Every row gives one point. A path goes straight from each point to the next, and from the last back to the first. The post is the endless flat space through its rows: a point in 2 columns, a line in 3, a plane in 4, and so on, so that a path can go around it. How many times does the path go around the post? Going back the other way cancels.

Post (1 x 2)
0:  0.0 -0.1
Path (21 x 2)
0: -3.0 -0.7
1: -6.3 -5.5
2:  2.7 -3.2
3:  6.8  2.4
4:  2.8  6.1
5:  6.7  3.0
6:  5.1 -4.1
7: -3.1 -4.8
8:  5.2 -4.5
9: -0.4 -2.3
10: -5.3 -1.5
11: -4.8 -1.3
12: -1.5 -2.9
13:  3.0 -0.2
14:  6.0  3.6
15:  2.3 -3.1
16: -3.5 -3.2
17: -5.3 -0.4
18: -4.0 -2.5
19:  1.4 -3.6
20: -2.0 -2.9
Times around: 0

Post (3 x 4)
0: -0.4 -0.3  1.8  2.8
1: -1.4 -2.1 -5.2 -2.2
2: -1.8  0.4 -2.7 -3.1
Path (26 x 4)
0:   1.1   0.0  -2.7  -3.3
1:   2.3   0.3  -1.5  -5.4
2:  -4.0  -1.7   0.4  -4.5
3:  -3.4  -0.7  -0.1   0.0
4:  -0.9   1.2  -2.6   2.1
5:   2.6  -1.0  -1.3   4.9
6:  -1.3  -1.4  -3.6  -6.4
7:  -2.5  -0.6   1.5  -0.6
8:  -3.2  -6.8  -3.3   8.6
9:  -3.4   1.2  -6.0   0.6
10:  -4.4   7.8  -4.5  -7.3
11:   2.0  -1.0  -0.2   4.7
12:   1.5  -0.3   2.6  -3.3
13:   0.3  -8.5  -4.7   4.8
14:  -3.9   3.6   4.4  -5.7
15:  -0.9  -2.9  -0.8   0.0
16:  -2.6  -0.9  -2.1  -2.1
17:  -2.9  -4.1  -8.2   2.0
18:  -1.3  -0.9  -2.3   4.6
19:  -3.3   2.3   0.8   0.8
20:  -2.2   7.5   0.5  -4.0
21:   1.5  -0.8  -1.0  -0.5
22:  -0.9   9.8   0.6  -8.2
23:  -4.8   8.1  -5.6 -10.1
24:  -2.4  -0.7  -2.3   1.2
25:   1.3  -2.6  -4.8   7.6
Times around: 3

Post (7 x 8)
0: -0.1 -3.0  5.5  5.8 -0.2 -0.5  1.8  6.9
1:  2.7 -0.1  0.3  5.1 -0.4  1.3  2.8  3.3
2:  3.2  1.6 -2.7  5.8  6.1 -2.7 -1.2  4.2
3:  0.5  0.0 -1.7 -4.2 -2.1  0.2  0.6 -4.5
4: -3.7 -1.1 -1.7  0.4  0.5  1.0 -4.0 -4.0
5: -1.1  1.2  3.8  1.6  0.0  1.9 -3.3  1.9
6: -0.4  4.5 -1.7 -5.8 -2.6  5.0  3.0 -0.6
Path (30 x 8)
0: -2.4  2.7 -3.7 -0.9  5.8  2.1  0.2  1.9
1:  6.9 -0.6  4.1  7.8  1.0 -4.2  1.5  3.6
2:  3.6  5.8  4.1  4.1  1.7  0.6 -0.9  6.4
3:  1.3  5.0 -1.2 -1.1  3.6  0.7  0.2  0.1
4: -1.2 -0.1 -0.8 -1.1  1.8  2.1 -2.3 -1.7
5:  0.0  1.2 -6.3  3.6  6.9 -1.3 -5.2  0.4
6: -4.8 -3.1  1.6  6.6 -1.1  2.4  1.2  5.1
7:  0.9  1.2 10.5 11.1  4.4 -3.7 -6.2  9.1
8:  0.6  3.8 -1.3 -0.1 -1.2  4.7  3.2 -2.4
9:  7.1  3.7 -1.1 -0.4  7.4 -1.0  0.6  3.7
10:  2.3  1.5 -4.1  9.7  7.7 -0.6  1.6 10.7
11: -5.4  0.3 -5.9 -6.0 -1.4  4.3 -0.8 -2.8
12:  4.4 -3.9 -1.7 -1.0 -1.7 -2.1  0.4 -5.1
13: -2.0 -2.5  6.3  9.5  1.6  3.6 -2.0  5.4
14: -3.6 -2.3 -1.1  2.9 -1.3  1.3  3.4 -1.3
15: -4.2  3.5  0.3 -1.0 -3.7  5.7  5.4  4.6
16:  1.2  4.5 -2.5 -4.0 -2.9  1.0 -0.3 -2.5
17: -3.7  0.2 -1.3  5.8 -0.2  4.2 -0.5 -1.5
18: -1.4  0.6  3.8  3.4  7.1 -4.2 -5.5  5.4
19:  1.9  5.2  1.4 -3.2 -2.2 -2.0 -3.6 -2.7
20: -5.7 -1.7  2.5  1.7 -4.7  4.7  2.4  6.1
21:  2.3  1.7  3.1 -0.5  3.9 -0.6  4.6 14.0
22: -2.3 -2.0 -1.4 -1.6 -1.3  2.6 -4.6 -1.3
23:  3.2  3.2 -1.1  1.8  4.0 -5.7 -8.3 -1.3
24: -1.0  0.8 -1.0 -0.5 -0.2 -0.5  1.0 -0.4
25: -2.0  6.1  0.4  1.0  5.7  2.4  3.6  7.8
26:  7.1  2.9  3.1  1.1  1.1  0.5  5.7  7.9
27:  3.6  1.9 -5.1 -1.2 -0.3  3.2  0.4 -2.5
28: -1.5 -2.2  5.4  2.9 -3.7  1.8  0.5  5.8
29:  4.5 -1.0  1.7  3.4  4.1 -2.7  0.6  6.3
Times around: 1
